Each row is a point. Examples show where two turns around zero, p and q, send a point. Write where each new point lands after one turn and then the other. Backwards means that the second turn is done in reverse. Each puzzle has new turns, and all numbers are rounded.

Turn p:
[ 0.49 -2.21  1.58] -> [-0.67 -0.78 -2.56]
[ 1.73  0.34 -1.84] -> [0.09 2.53 0.30]
[-0.44 -0.19  1.65] -> [ 0.49 -1.45 -0.78]
[ 0.03 -2.79 -0.43] -> [-2.30  0.23 -1.62]
[-0.68  3.09  0.89] -> [ 2.48 -1.01  1.91]
[-1.12  1.77 -1.85] -> [-0.07  0.49  2.75]
Turn q:
[ 0.62 -1.49  0.23] -> [ 1.35 -0.39  0.83]
[ 0.40 -0.71 -0.69] -> [ 1.01 -0.15 -0.32]
[-1.37  4.54 -0.69] -> [-3.81  1.61 -2.42]
[-0.90  0.00  1.11] -> [-0.94 -0.65  0.86]
[-1.71 -1.59 -0.08] -> [ 0.19 -2.32  0.15]
[ 2.96 -0.75  0.12] -> [2.21 1.90 0.91]
Where do these land?
q, then p: [ 1.03  0.65 -2.37] -> [0.14 2.29 1.35]
p, then q: [-1.75 -2.10  2.31] -> [ 2.06 -2.81 -0.80]
q, then p: [-1.37  0.77 -0.97] -> [-1.64  0.22  0.83]
p, then q: [2.09 0.68 1.03] -> [ 0.96  1.97 -1.05]

Turn p:
[-1.31 -1.85  0.59 -0.41  1.95 -2.52] -> [-2.55  0.06 -1.57 -1.71  1.98  0.07]
[ 2.20 -0.03 -2.55  0.20  1.72 -0.31] -> [-0.20  3.00  1.31  0.50  1.02 -1.55]
[ 1.03  0.24  1.46  0.20 -1.17 -0.88] -> [-0.55 -1.63  1.52  0.13  0.10  0.35]
[-0.48 -1.37 -0.56  1.19  0.04  3.42] -> [ 2.91  0.04 -1.85  1.67  0.61 -0.71]
[-2.15  2.44  3.01 -0.69 -0.29  3.36] -> [ 3.74 -1.77 -0.91 -1.67 -1.77  2.76]
[ 0.05  1.82 -0.94  0.96 -0.38 -1.02] -> [-0.88  1.11  0.99  0.90 -0.94  1.27]
[ 0.67 -1.26 -1.00 -1.45 -1.88 -2.04] -> [-2.46 -0.82  0.51  0.20 -1.00 -2.20]
Turn q:
[-0.65 -0.09  1.09 -1.35 -0.84  2.45] -> [-0.50  1.75  1.15  2.35 -0.15 -0.06]
[ 0.42 -0.56 -0.30  5.07 -2.64 -1.18] -> [-0.63  1.10 -5.02 -1.97 -1.17  1.60]
[-1.78 -0.69 -0.09 -1.74  2.15 -0.74] -> [ 1.78 -1.17  2.60 -0.12 -0.67  0.30]
[ 0.86  1.41  1.72  1.32  1.70 -0.86] -> [ 0.80 -0.50 -0.99 -0.86 -0.93 -2.76]
[-0.56  0.21  1.81 -1.85 -0.21 -0.85] -> [ 0.34  1.44  2.04 -0.78 -0.08 -0.93]
[ 1.84 -0.74  0.17 -0.97  0.37  1.05] -> [ 0.43  0.16  0.01  1.20  2.00 -0.69]
[-0.12  0.47 -4.40 -0.48 -0.53  0.13] -> [-2.22 -2.77  0.21  0.18  1.01  2.53]
Where do these land?
p, then q: [ 1.95 -2.38  2.82 -0.07 -2.59  0.94] -> [ 4.27  0.81 -1.09 -1.20  1.58  1.00]
q, then p: [-2.35  2.02  3.03  1.85  1.54 -0.99] -> [-2.56 -2.30  2.07  0.99 -2.71 -1.04]
q, then p: [-1.63  2.38 -1.65  0.44 -0.92  0.49] -> [-0.05 -1.67 -2.65  0.86 -1.30  0.28]
q, then p backwards: [ 0.19 -1.84 -1.62  1.21  2.20  1.43] -> [-0.99 -0.66  1.49  1.99 -1.45  2.17]
q, then p: [ 0.63 -1.83 -1.06 -1.12 -0.70 -0.99] -> [ 1.93  0.78 -0.01 -1.53  0.94 -0.24]
q, then p: [-0.14  0.10 -1.44 -1.80 -0.20  1.33] -> [ 0.91 -0.67 -1.23  0.16  1.53  1.41]
p, then q: [ 1.33  1.54 -0.09 -0.50  0.67 -2.22] -> [-0.03  1.54  1.71  0.43 -1.72 -1.16]
